Each row is a point. The window is the flat piece filled in between its corners: a triangle in 3 columns, a solid with four corners in 4, and so on. A path goes straight from each point to the next, and from the last back to the first. After which points does the path pass through the window?

Window (4 x 4)
[[  53   31   36    3]
 [ -34  -30   28   52]
 [-121    0  -12    0]
 [  36    7  -32  -84]]
Path:
(1): [ 20 -12  61 -82]
(2): [ 31  28 -38 -16]
(3): [ 33  35 -59 -34]
(4): [ 29 -15  19 -91]
(5): [ 10   7  43 -83]
(6): [ 52  25 -31  10]
(7): [-61  19 -59  30]
(8): [-55 -23  31 -11]
(9): [-25   5  24 -19]
(10): [-25  39 -43  48]
(11): [-26  12 -63  26]
(12): [-37  21  16 -45]
(13): [ 23 -11  20 -84]
(14): [ 18   9 -40 -46]
(15): [17 31  4 28]
(16): [  7 -30  71 -34]
Through the window after points: 1, 3, 5, 7, 9, 13, 15

Window (4 x 4)
[[-101  -24  -14   44]
 [  62  -56  -64   39]
 [  17    2   -4  -10]
 [  -8   65    9   10]]
Path:
(1): [-57 -13 -63   2]
(2): [-31  -9  47  45]
(3): [12 38 79 24]
(4): [-32  42 -35  14]
(5): [ 21  15 -26 -10]
(6): [35 45 36 59]
(7): [-20  55  45  87]
(8): [-69  49  -1 -17]
Through the window after points: 1, 3

Window (6 x 6)
[[  -3   17   29  -51  -30   24]
 [  -1   68  -97    1    5  -10]
 [  23   -2   58    1  -86    5]
 [  57  -26   30   -4  -30   41]
 [  49   30   90    1  -38   32]
 [-103  -24   34   13   91  -89]]
Path:
(1): [-44 -15   5 -18  34 -75]
(2): [ -5   3  57 -28  14 -38]
(3): [-23  20  26  40 -28  63]
(4): [-56 -13  41  -2 -49  62]
(5): [ 54  25  28 -45 -12  -5]
(6): [ 51  13  44 -56 -44 -68]
(7): [ -4  -8  45  44 -82  67]
(8): [-108   -8   -8   28   34  -19]
(9): [   6    6   39  -23   82 -108]
(10): [ 31  -2 -18 -33 -18 -18]
(11): [-39  88  27  27 -31  51]
(12): [-43  28   2  24 -20  31]
(13): [ 16  30  -4 -35  15  -8]
(14): [ 21  18   7 -48 -19 -15]
(15): [-15  29   1 -13 -23  38]
(16): [-74  36  40  61  70  41]
Through the window after points: 2, 4, 6, 8, 10, 14, 16
